Rows are points. The window is the flat piece filled in between its corners: a triangle in 3 columns, a solid with four corners in 4, and so on. A path goes straight from each point to the next, and from the last back to the first. List the points from which the path goes on through the window.
In the rows, zero is written as 128.

Window (3 x 3):
[[111 172 151]
 [190 188 113]
 [107  92 169]]
Path:
(1): [206 175 149]
(2): [160 113 208]
(3): [ 86 124 110]
(4): [103 179 121]
(5): [129 164 170]
(6): [ 96 120 196]
(7): [ 71 123 126]
(8): [112 118 131]
(9): [114 154 213]
(10): [117 136 205]
(11): [ 89 114 121]
(12): [155 114 113]
(13): [162 149 168]
(14): [113 129 203]
(15): [108  87 140]
(16): [151 184  86]
Through the window after points: 2, 4, 8, 14, 16

Window (4 x 4):
[[147 132 159  38]
 [116 114 136 188]
 [194 127 156  58]
 [118  84  91 150]]
Path:
(1): [148 155 104 150]
(2): [150 137 103  92]
(3): [171  68 149 135]
(4): [138  86 163  48]
(5): [159 150 151  53]
(6): [187 157 118  52]
(7): [167  94 178 107]
(8): [124 103 166 161]
(9): [137 138  98 138]
(10): [130 140 124 159]
(11): [144  83 197 124]
(12): [158  60 178 121]
Through the window after points: 4, 6, 8

Window, 8 rows:
[[115  75  96  90 124 172 165 133]
 [ 45 121 139  85 146 131 113 135]
 [228 131  14 169 156 156  97 166]
 [114 128 190 135  72  67  81  95]
 [217 121  89 221 192 194  93 141]
 [169 158 171 150 138  72 132 128]
 [139  89 156 155 153  36 111  81]
 [ 80 119  54 142 129 159 177 118]]
Path:
(1): [134  83 113 217 104 122 109 150]
(2): [129 109 116 183 172 172  96 179]
(3): [163 134 103 131 154 134 119  82]
(4): [144 128  99 132 162 138 104 100]
(5): [ 85  99 143 169 145 174 123 227]
(6): [124  88 120 141  88  83 147 172]
(7): [132 146 125  94 178 126 115  56]
(8): [159 108  95 122 126 157 136 106]
(9): [ 69  76 102 148 128 122 162 186]
(10): [128 124 124 181 139  91 119 201]
(11): [177 104 122 127 152 164  97  72]
(12): [148 152  99 109 179 117 122 106]
Through the window after points: 2, 4

Window, 11 rows:
[[156  96 180 112 118 113 120 162  92 118 183]
 [186 101  50 110 120  88 139 100 113 106 178]
 [153  75 169  96 153 149  69 195 159  42 215]
 [ 78 196 141  69 130 137 104 102 151 190 148]
 [113 148 121  65 133 141  59 110 121 172  74]
 [ 55 143 110  95  96  71 123  70 156 170  74]
 [121 187 139  97 102 114 116 105 126  94 107]
 [155  76 158  42 114 151 136 131 130  71 176]
 [204  88 179 101 215 146 154 198 152  85 189]
 [172  88  14 155  67 158 173 130 129 131 132]
 [ 51 159 137 100 174 135 121  86  92 141 121]]
Path:
(1): [130 150  68  71 170 119 159 187 120 103 147]
(2): [181  77 202  98 112 157  93 105 128  93 192]
(3): [127 106 129 107 124 151 118  59 144 137 127]
(4): [100 198  85  74 117  90 132 166 111 175 108]
(5): [119 144  97  68 158 106 109 143 102 133 146]
(6): [158 104 153 188  67 139 115  86 192  96 143]
(7): [158 114 135 119 138 166 116 101 133 169 154]
(8): [127 131 135  75 149 100 155 158 131  83 137]
Through the window after points: none

Window:
[[ 91  85 146 122  95  97 108  89 171 111 154 102]
 [154 165 117 131 127  78 130 192  79  86  30 118]
 [187 133 128 107 148 145 180 219  94 115  57 141]
 [112 143 121 146 126 105 140  82 155  73 193 143]
 [156 111  71 200 137 181  72 154 129 141 176 163]
 [132 116 102 148 141 130  58 183  99 154 249 170]
 [153 146 180 143  98 114 143 138  69 119  84 147]
 [159 165 144 162 141  98 172 171  99 143  90  79]
 [ 81 137 122 105 132 147  99  45 125 103 181  86]
 [ 98 132  94 124  45 122 124  92 119 114 213 102]
 [186  96 108 130 112 106  84  97 114 110 205 120]
 [171 154  97 121 112 122  70 130 152 170 186 172]]
Path:
(1): [196 165 162 165  98 139  63 105 140  94 153  60]
(2): [162 154 148 134  84 157  74 142 131  97 229  96]
(3): [122 118  93 136 133 108 127 136 117 125 134 140]
(4): [113 130 119 157 125 116 139  98 119 139 119 161]
(5): [138 149 121 108 125 115  94 138 121  63 194  90]
(6): [157 145 119 126 112 157 104 150 105 107 151 135]
(7): [151 129  98 193 151   8 134 106 123 192 166 176]
(8): [ 89 128  86 119 157 107 124  90 116 129 157  89]
(9): [153 132 215 125  41 164  76 100 151  65 152 140]
(10): [158 195 156 105  81 136  39 162 152 106 170 131]
(11): [124  47  63 168 176 112 175 128  97 145 164 126]
(12): [124  77  91 107 126  88 158 139  71 145 160 204]
Through the window after points: 4, 8, 12

Window:
[[168 183  79 174 183  67  82  95 126 105  88 153 132 142]
 [107  96 120 109 100  64 117 113  82 117 117 138 106 154]
 [169 152 124 203 163 108 140 130 160 186  99 154 150 168]
 [ 59 144 164  85 107 152 126 144 163  48 136 141 131  87]
 [ 22 135 135  60 153 140  87 166 148  78 235 141 119 135]
 [154  88  55 141 167 104  99 102 141 148  70 108 174 136]
 [ 92 117 179  90 129 108  81  79 106 113 187  94 138  75]
 [149 191  88 135 191 187 134 169  67 142 103 148 127 147]
 [153 141 132 188 225  88 102 180  98 139  46 146 181 159]
 [126 192 105 102 239 115 156 169 129 180  75 205 138 114]
 [184 136  92 170 171  93  84 191 134 163  82 141 104  99]
 [105 151 175   7 107 142  62 142 142  90 175 140 141 148]
 [107 135 122  75  89  98 110 148 108  82 206 150 192  95]
 [110  66 160  84 121 141  75  99 124  63 194 192 133 106]]
Path:
(1): [ 81 136 122 131 131 162  68 142 133 149 124 174 153  95]
(2): [133 144  94 156 155 111  77 142 118 132  95 150 145 125]
(3): [194 148 145 123 202  44 155 120 139 110 125 137 103 148]
(4): [167 133 107  98 195 108 125 141 136  66 150 110 131 133]
(5): [ 58 155 138 123 100 153  86 129  95 166 130 191 164 131]
(6): [112 141 138 149 153  98  84 135 117 153 105 150 128 111]
(7): [196 106  72  94 178 117 151 189 133  55 148 131 153 194]
(8): [147 117 131 107 168  92 134 145 120 117 130 138 132 147]
Through the window after points: 2, 6

Window:
[[131   7  73  90 146 110  99 136 116 137 131  90 172 176]
 [ 97 139  79 165 178 130 133  68 128 134 129  90 187 108]
 [ 70  63  90 104 140 203 110 138 102 174 147  98 170 188]
 [114 109  91 188 163 161  85  68  46 134 162 117 168 126]
 [ 78 128 182 136 114 111 162  90 126 135 144 117  96  52]
 [155 150 116 127 141  64  95 146 165 172 126  53  85  90]
 [110 162 146 120 135 130 100  67 112 147  74 103 122  68]
 [131  99 123 110 146 178 103  95 100 137 176 108 239 166]
 [169 107 141  96 169  54 158 188 167 199  87 125  80 157]
 [ 87 122 108 160 149  87  81  70  95 214 137 110 212 158]
 [137 125 107 153  91 116 139 126 148 148 119 149 135  48]
 [161 116 127 138 144  62 141 195 121 163  73  44 124  86]
 [155  18 127 140 178 149  92 174 166 165 112  74 164 155]
 [122  69 137 128 114 108 121 183 165 134 102 112 131 220]]
Path:
(1): [177  70 113 145  94 146 105 105 143 190  87  39 113 176]
(2): [212  71 129 144 139 115 187  95  85 197 155 105 139 175]
(3): [ 41 116 101 103 165 117  43 160 159 117  93  69 168 110]
(4): [ 73 122 165 123 193  93  85 170 120  89 134 112 152 152]
(5): [139  74  92 127 126 144 132 111 124 191 118  89 150 157]
(6): [137 100 144 114  96 140 178  69 155 153 140  91 101 127]
(7): [105 117 132 143 163  88  94 155 117 153 122  99 139  87]
(8): [ 96  93 122 101 168 151  45 172 102 124 134 129 151  86]
(9): [132  89 118 161 131 107 170  83 129 190 109  90 161 186]
(10): [176  81 105 166 113 136 155  77 137 135 112  76 182 154]
(11): [ 71 109 139 113 158  94  76 211 119 158 122 137  99 148]
(12): [110 118 116  97 164 119  92 150 136 142 112 135 166 120]
(13): [127  84 114 141 130 122 124 107 127 162 137  85 130 151]
(14): [133  98 114 141 140 146 130  88 140 168 127  70 149 147]
(15): [104  90 145 127 157  98 100 171 118 136 131 138 164  89]
(16): [116 119 117 138 163 104 123 146 101 140 132 107 167  94]
Through the window after points: 6, 10, 14, 16

Window:
[[ 71 113  92  84 125  72 156 102  56  83  57 157  94 132]
 [148 163 173 110 164 132 143 171  37  50 105 160 129  92]
 [156  81  94 149 186 208  53 182 165 179 124 131 224  70]
 [ 71 152 149 158 127 144 172 109 103  27  41 176  90 132]
 [132 116 133 110 103 145 170  88  75  49  70 161  42  57]
 [194 135 106 120 183 152  39 109 162 192 141 129 168 160]
 [147 113 147  66 123 117 108 144 185 152 123  83 171 152]
 [161 123 138 165 143 142 131 136 157 217 111 184 210  87]
 [118 116 139 122 219 133 168 154 124  81 116 182  82  75]
 [100  69 141 142  94 122 181 116  66 105 105 138  78 189]
 [162 184  86  49 144 162 167 173 107 168  95  75 123 200]
 [122 187 101 140 140 109 139 162 104 124 139  74 109 118]
 [ 75 208 144  57 139 180 135 158  83 161 162 113 119 145]
 [172 123  78  98 103 133  67 194 181 173 138 162 145 160]]
Path:
(1): [117 115 146 106 141 131 117 155 110 138 101 137 105 143]
(2): [120 141 150 123 157 135 105 154 140 138  62 142  99  99]
(3): [145 117 105 123 136 140 134 120  83 103 177 153 170 146]
(4): [109  85  41 137 160 183 164 113 136  96 175 109 173 151]
(5): [165 147 218  89 118 101  74 170 101 163  32 189  94 116]
(6): [155 131 137 107 161 137 106 159 123 133  80 139 108 121]
(7): [121 153  79 103 131 140 142 110  92 118 180 144 180 154]
(8): [133 130  90 103 125 110 148  85 129  96 102 125 161 139]
Through the window after points: 6, 8
